Each wall is flat, endless, passes through zero and stands at right angles to its row. A trip goes straight from one point to another. List the walls that it crosses, first one first.
In the rows, 128 means zero.

Walls:
(1): [117 148]
(2): [153  79]
(3): [161 101]
(4): [119 159]
(5): [138  57]
(6): [149 115]
(7): [205 149]
Trips:
[ 97 181] to [ 66 112] -> 5
[134 114] to [206  66] -> none
[132  99] to [108 112] -> 6, 3

Walls:
(1): [ 84 107 139 152 157  85 123 114 136 109 195]
(2): [ 76 131  95 185 129 156 116 180 131 159 142]
(3): [159 107 156 138 132 146 156 167 162  82 156]
(4): [161 151 180 180 105 147 127  94 170 117 140]
(5): [156   7 135  96  80 190 166 105  88 132  83]
(6): [106 167 111 152  78 147 128  91 144 121 159]
(7): [105 126 137 128 130 165 130 126 118  74 104]
(8): [ 91 109  89 224 110 185 169 113 120 167  86]
(9): [160 117 133 178  69 203 116 161 151  94 174]
(10): [ 83 143 104 115  93 150 121 156 151  50 167]
Trips:
[ 56 105 137 117 185 184  82  94 159 138 155] to [141 115 159 175  57  74 122 126 179 103 100] -> 4, 9, 3, 2, 7
[134 170 106 115 128 104  69 114 117 164 175] to [138  80 120 102 160  77 130 134  97 125 137] -> 2, 6, 5
[146 160 144  86 171 123 124 131  80  67 133] to [139  76  96 168 159 171  54 169 146 133 123] -> 9, 2, 1, 5, 8
[171 203 143  78 163 139 196 122 146 107 146] to [143  79 139 128 114 110 108 215  69 121 112] -> 6, 4, 5, 9, 10, 2

Walls:
(1): [120 123 101 138  96 153 116 126 150 104  91 163  99 101 140  68 133 107
 136 165 145  68 149 159 162  82  88 136  82 103 100 133]
(2): [142 139 177 125 128 227 169 172 207 111 126 106  55 142 140 127 192 123
  24 161 154 158  71 203 157 140 103 188 176 124 115 145]
(3): [186 166 110 108 127 128 153 209 182 106  84  49 131 121 180 201  72 199
 133 154  83 131 112 142 138 147 120 212 177 140 136 115]
(4): [115 216  71 135 200  76 136 130 157 135 152 150 127 155 127 101  95  66
 144 115 134 130 136 133  54 204 159 135 146 108 137  85]
(5): [100 205 180  59 151  96 167 104  53 172 115 153 203 110 110 116 118 182
  85 139 152 125 161 145 140  92 208 142 107 168 139  79]
(6): [ 93 170 149 186  95 143 143 156 147 118 104  68 132 120  94  98  66 124
 131  89 174 186 126 148 139 122  96 128 102 175  60 158]
Trips:
[110 103  87 184 139 226  66 134 188 134  38 144 155  93 130 169 119 122
 135  79 168 147  89 147  81  28  87 126  86 187  81 153] to [101 115 127  97  93 155 110 126 130 144 129 139 145 150 184  86  61  81
 156 189 155 184  96  73 162 189 192 145  68  95 146  82] -> 2, 4, 5, 6
[131 111 146 208 124 169 158 172 156 156 140 130 142 111 182 170 206 129
 118  46 129  89 185 168 214  69  74 120 231 197  81 156] to [131 147 135 126 155 149 104  73 132 110 102 127 172 139  95 226  91  71
  86 109 110 161  90 174 108 167  65 113 139 152 163 112] -> 1, 4
[ 92 228 137 138 110  96  60 102  99 158 138  93 132 156 118 136  94 135
 118 128  94 132 135 167 131 140 195 105 162 140 101 125] to [ 72 138 106 178 137 122 132 133  81  92  89 231 147 120 155 120 124 182
 109 171 141  98 124 159 122 155  93 114 172  48 172 139] -> 3, 6, 1

Walls:
(1): [115 208 104 162 130  54 132 148 118 116 171  93  56  48 168 112 125 166
 106 147  99 109 120 161 118 129 140 130 120 191 149 157 134 153 150 137
  64 125 149  86 117  82 118  58 194 153 127 159]
(2): [108  82 127 101  83  70 144 111  82  72 171 106  87  82 150  87 121 116
 174 130  85 192 152 126 119 136 113 152 115 131 151 117  96 102 163 138
 154 161 109 106 108  78 144 128 126 166 220 127]
(3): [142 114 123 170 152 126  96 194 140 118  52 105 108 107  85 119 108 172
 162 158 117  88  83 110 143 169  78 176 154 106 144 146 130 140  77 179
  80 112 127 147 179 150 153 151 118  97 112 140]
(4): [135 134 163 106 177 148 113 151 138 149  88  89  51 134 102 103 147 147
 177  98 121 168 150 109  80  83 159 103 151 128 104 146 153 129 153 125
 156  99 109 118 107 150 163 118 134 125  70 171]
(5): [120 177 108 119 122  96 148 175 135 105 183 180 152 132  96 144 135 132
 108 109 147 107 120 116 112  45  99  84  81 178 132 162 118 145 144 115
  69 135 126  79 149  97 100  99 151 127 134 164]
(6): [134 117 101 140 122 113 137 125 118  56 137 131  82 181 151 117 125 112
  98  93 151 139 129 136 143 117 131 134 182  87 193 138 184  90  92  91
 143  91 174 171 133  71 104  94 124 175  84  98]
(7): [ 56 117 143 166  94 103 185 124 113 149 147 112 120  94 169 102  99 108
 100 117 136 183 130  98 167  63 178  76  85  98 151 142 108  86 165 110
  96 125 131 196 123 172 110  74 128 138 174 102]
Trips:
[111 164  85 158 129 120 170  98 184  88 127  96 115 165 116 142 138 152
 157 135  99 113 103 217 171 131 123 137 126  83  98 138 167 114 178 150
 106 121 157 105 199 170 100 120 120 123  84 127] to [134 167 114 178  96 113 128 146 140 151 111 176 109 133 127 149 115  83
 149 101 120 112 118 104 117 101 174  89 166 123 126 145 152 154 122 148
  92 180 104 127  66  92 125 106 105 146 133 112] -> 7, 4, 3
[147 118 142 167  67  98 154 108  93 144 115 100 118 102 169 131 166 121
  98 102  55  90 151 129  92 100 101 107 133 138 162  89 155 108 166 128
 142 150  82  89 111  74 110 149 137  64 117  78] to [146 130 142  96 166 133 147 147  94 122 159  64 119  99 189 168 154 110
 137 118 146 140 114 123  70 193 113 192  99 131 151 116 171 129 185 121
 126 131 112 144  93 156 157 153 136 110 143 159] -> 5, 7, 4
[135 130  87 119 106 165  62 190 173 114 107 138 129 116 135  97 124 147
 130  78  89 169 162  95 112 156 137 130 104  80 125 136 143 137 120  75
 143  86 168 146  91  88 109 196 145 126 106 177] to [149 105  95  96 138  96  63 150 169 123 117  91 100 110 117 162 117 151
 108 125  39 180 134  40 154 167 145 132 157  84 150 124 110 143 148 115
 128 104 137 132 157 117 136 154 154 121 122 160] -> 2, 1
[134 164 125 157  81 142 107 131 123 121  92 124 109 101 122 145 152 153
 154 142 176 113 162 146 121 159  85 109 156  98 156 116  98 114 169 151
 113 143 162 162 160 150  85 117  53 138 105 163] to [144 164 154 107  94 180  85 140  99 145 108 171 129 106  92 138 128 116
 134 150 106 124 117 138 154 154 148 144 134 147  84 148 161 173 177 142
  70  74 130 144 170 115  97 171 138 169 101 147] -> 6, 1, 4, 5
[117  95 135  84 113 126 195 120  78 128 155 144 123 124 186 106 106  80
  69 111 150 132 106 145  76 147  96 156 130 123 118 134 160 138 161  80
 143 156 143 146 183 145  96  91 162 131 173 115] to [120 120  96 130 123 128 100 117 159  97 146  70 147  83 110  95 105 137
 125  95  71 179  78 110  50 142 138  91 169 118 165 102 103 116  96 127
 107 110  99  94 149 160 108 158  98 130  77 143] -> 5, 4, 3, 7
[ 71  67 192 173 160 162 160 128 165 168 127  94  89 119 130 112 144 106
 127  64 124 151 147 175 179  98 157 116 111  87 133 103 102 164  92 158
 103 125 150 141 135 120  77 111 140 149 129 155] to [ 93 105 122 137 118 137  98 117  72 161 134 142 109 126 142 128 101 112
  91  75 131 147 126 147 152 138 163 126 146 143  82 110 124 148 120  93
 141 117 100 139  98 126 112  98 153 136 113 121] -> 1
[118 127 165 112 193 110 146 146 104  89 151  73 136 119 119 118 101 175
 125 140 165  84 121 162 118 114 158 163 140 157 118 142 170 124 171 169
 113 118 134  73 110 110 121 107 111 130 136 162] to [149 136 104 159 139 171  91 111 172  63 117 171 120 134 163 109  89 181
 137 166  92 116 147 121 135 139 134 137 146 158  64 188 113 136 132  86
 108 141 125 126  47 105 127  99 123  79 147 117] -> 2, 4

Walls:
(1): [ 96 114 201  24  70  82 173 146 139  85 146 144  58  65 138 129 148  99
  87 121 159 129 144 157  86  97 144 142 167  81 166 133  86  85 128 100
 133  99 115 143 161 164 141 118 118  87 157 192]
(2): [ 59  76 155 138 136  68  84 180 147 112  68 105  97 147 127 122  60 119
  64 104 115  64  89  39  69 131 158 218 151 119  87 235 166  72 202 138
 110 106 155  63  57 154 124 191 175 111  72  71]
(3): [133 140 151 133 113 146 149  81 148 176  56  98 131  75 193 162 115 128
  89 147 122 169  80  99 128 134 132 203  64  89 102  91  80 158 110 122
 150 174  87 137 113 187  98  45 137 185 207  50]
(4): [157 104 120 243 219 199 149 125  86 175 137 163 219  80 140  82 109 138
 160 116 105 124  19 151 181 147 147 228 150 131 154 122 196 170 168 142
 121  78 159 188  93  55 190 125  95  99 152  31]
(5): [143 111 115 144  74 132 191 149 205  92 180  80 184  61  55 109 131 106
 132 171 132 159 141 102  78 143 187 121  84  99  65  76 196 131 155 193
 137 157 143 109 109 119 143 122  89 165 170 116]
(6): [179 102 120 152 180 130 169 144 108 175 191  78 157 117 157  96 114 145
 220 145  75  41 182 106  51  98 186 134 146 102 127 190  50 106 123 156
 109  86  92 127 127 136  88  80  94 209  76 134]
(7): [116 106 182 154  63 151  68 133 157  93 113 175 113 141 149 121  83  91
 192 177 101 139  65 109 159 112 150 134 168  92 141 113 139  77 113 135
  98 113 131  79 108 188  88 182 132 155 125 130]
(8): [147 155 118 103 111 165 147  97  91  68 106 111 163 129  69 166 173  78
 130 208 138  88 192 101 195  38 134 133 122 147 142 129 135 156 108 119
 154 137 124 144 219  88 123  83 189 166 177 145]
(9): [186  92 138 120 119 114 138 121 135 111 149 164 134 136 130 119 161  61
 129 105 127 104 168  79 127 100 133 179 209 148 127 111  91 139 174  94
 166 187  52 104 108 160 188  58 128 155 186 127]
Trips:
[189 169 145   8  82 214 163 108 132 151 105 146 114 152 185 157 150 195
 204  98 142 103 107 143  82  78 169  80 103 124 114 124 217 142 110 198
 160  86  80 160 234  75 121 104  99 184 119 155] to [ 61  80 116  81 151  82 154 179 174  94 150  90 110 152 108  83 101 148
 100  58  73 116  95 134 139 110 123 121  97 115 180 115 131 135 139 118
  93 130 119  68 131 113 135 147 160 131 165 188] -> 8, 2, 6
[ 92  84 123 123 179 155 136  52 104 106  41 108 135 145 119 156 196 118
 147 194  82  74  89 212 166  85 114 121  55 155  74  59 158 160  98 112
  98  85 194  66 122  88 111 113 152 158 120 186] to [117  72 108  73 163 127 149 156 116 146  68 110 154 110  74  73 119  76
 120 152 105 102 116 182  89 110 111 151  81 175 138 177 110 180 100 182
 121 123 190 119  86 127  93  44  87  95 139 104] -> 7, 5, 6, 2
[224 133 143 105 103 194 173 165  95 112 138 106 141 111 103 181 113 113
 124 162 141 166  52 141 162 102  81 172  97  87  88 145 156 132 202  97
 130 171 136 100  91 137  67 137 125  99  58 107] to [123 120 149 136 166 150 152 132 150 165 123 180 186 172 116  98 105  67
 161 167 129  83  98 143  74  67 106  87 132 124  78  90 173 142  83 122
 146 123  80 120  96 151 158  89 122 159 106  87] -> 9, 6, 2
[156  44 130  63  69  45 130 153 137 130  50  89 103 194 102 101 132 141
 101 114  71  69 141 168 110 151 103 100 136 114  69 182 216 122 126 104
  75  72  92 118  39 144  92 113  85 139 140  93] to [142 137 116 129 154  91 104 148 135 139 170 169 126  90  92 231 135 178
 107 113 118 198 173 104 154 122 159  93 110 125  70 121 172 156 135  93
 124  23 140 173 110 123 138 128 167 120 148 138] -> 7, 6, 1, 2, 8, 4
[ 90 187  84 151 204  57  89 187 134 174 127  87 132 184  76 116 105 127
 119 198  72  91 132 106 152  60 146 192 163 150 157 158 115 199 168 172
 112 207  88 158 180  69 155 194 159 216 124 150] to [181 133 138 154 131 202 138  96 182  88 160  94 144 222 134 182  79  87
 163 161 165 120 138 123 165 103 139  97 137 145  75 131 116 136  92  83
 120 153 109  69  41 131 145 190 103  95  59  88] -> 7, 4, 5, 8
[100  71 190 102 112  64 163 203 161 138 115 118 151 150  88 243 164 125
 114 132 104 192 161 109 144  80 152 165 156 116 140 131  68 126 137 134
 173 157 166 149 148 155  96 141  97 186 131 190] to [177 130 188 132 105 142 106  66 127 131  86 132 161 175  76  91 108  54
 133 100 142 125 123 121 109 198 118 202  77  58 133 135 165 105 138 103
 163 109 119 138 164 157 137 190  83 131 126 113] -> 6, 8, 4, 1

Walls:
(1): [130  97 134 164 158 114 144 138 147 112  83 120 110 135 134 125  92 125
 192  98 178 132 132 107 129 121 131 173 147 141 130  49 138 198 139  98
 177 118 116  76  74 122 161 121 125 136 130 130]
(2): [169 127 130  90 115 110  70 129 130  75 120  93 140 144 136 126  79 114
 147 127 185 161 150 125  89 144  75  85  90 129  42  77 130 120 116 130
 100 152  98 100 132  99 144 138  92 148  84  85]
(3): [221 122 133 146 148 106 190 160 110 150 113 119 104 127 115  98  53 206
 167  99 112 199 108 147 214 165  98 104 222 118 119 162 112 129 140 190
 114  71  74 119 136 144 119 159 162 116 189  70]
(4): [109  86  71 118 189 132 122 213 108 124 143 147  69 104 158 130 150 166
  79 104  50 129  61 123 209 106 120  96 148  62 178 103 185 119  74  97
 140 163  83 195 207 211 129  79 105 140  77 163]
(5): [193 114 192 109 111 152  63 124 144 110  84 146  86 135 208 114 202 157
 157 188 141 127 108 148  98 174  58 134  76 169  95 152 158 190 122 109
 136 148  98 112 146 123 149 116 146 135 159 102]
(6): [114 196 122 134 113 106  92  99 133 194 142 150  90 122 120 129 102 100
 151 126 104 114 172 134 143 139  85 101 113 162  95 163 105  49 151 127
 174 135 106 165 147 102 183  88 175  87 187 133]
(7): [ 65 122 142 112 164 164  73 139 137 126  84 136  65 155  97 108 124 102
 155 129 159 124 213  80 173  29 142 110 131 123  73 132 134 121 139 131
 132  96 140 107  95 123 114  92 161 132  73 206]
(8): [169 205  97 150  79 107 142 117  71 143 105 157 137 163 163 218  74 117
 172 108 125 186 112  97  84  84 107  87 155 136 124 100 110 123 188 110
  99 118  92 101 131 114  94 130  78 124 151 196]
(9): [143 107 157 140 109 134 182  98 126 113 138  95  56 105 120  75  78 130
 112  81 107  53 198 157 128 135 120 113 134  69 124 209 150 140 128 128
  25 121 120 130 144 110  74 127 116 192  88 125]
Trips:
[150 148 137 134 119  84 107 183 114 164 168 176 115 110 234 170 137  58
 156 131 152  64 136  69 114 124 141 177 186 118 124 150 214 188 183  88
 134 140 104 120 102  88 139 196 131 123  62  79] to [ 99 126  72 127 103 168 187 166 112 173 124 114 109  78 130  88 150 123
 159 142 144 101 144 128 112 174 124 106 136 155 164  89 153 120 133  56
 142 123 123 105  86  84 208  87 102 231 202 116] -> 2, 6, 8
[151 133 130 128 137 116  86 139 115 128 130 115 191 121 174 133  94  70
 108 138 150 143 177 128 107 100  74 179  43 129 170 165 113 166 106 129
 194 161 138 138 155 110 181 162 150 117 133  77] to [154  49 147 140  73 124 140 151  61 159  77 171 134 125 130 138 129 183
  91 132  48 125 106 104 113 119  92 101  93 143 124 146 130 164 208 164
 113 123 116 108 167 133 131  49 107 112 110 157] -> 1, 8, 4, 2, 3, 9, 6
[152  85 187  85 121 197 140  63 105 111  75 107 138 137  98 112 112 158
 161 105 123 136 130 196 159 140  99 132  76  88 125 153  80 112  61 164
 187 169  33 115 154  74  62 196 174 110 183 140] to [164 170 145  82 178 138  65 138  50 128 146 109  96 110 116 140 127 108
  93 135 134  86 178 130  95 181 128 106  85  97 129 164 107  80 134 127
  94 103 142  68 121 119  72  54 147  88 140 139] -> 7, 3, 8
[102  51 157  97 164  92  93 159  88 147 134  93 102 114 142 173 108  96
 114 111 145 175  69 123 193 117 133 106 127 206 108 105  69  79 196 142
  62 109 140 119 135 106 142 171  69 156 176 116] to [120  94  95 155  81 155 155  81 107 100  99  44  68  76 102 151  86 159
 145  84 170 111 161 124  76 175 112 142  99 121 157 125 149 118 163 140
  92 114 148  73 174 149  77  54 135 157  93 164] -> 7, 1, 9, 3
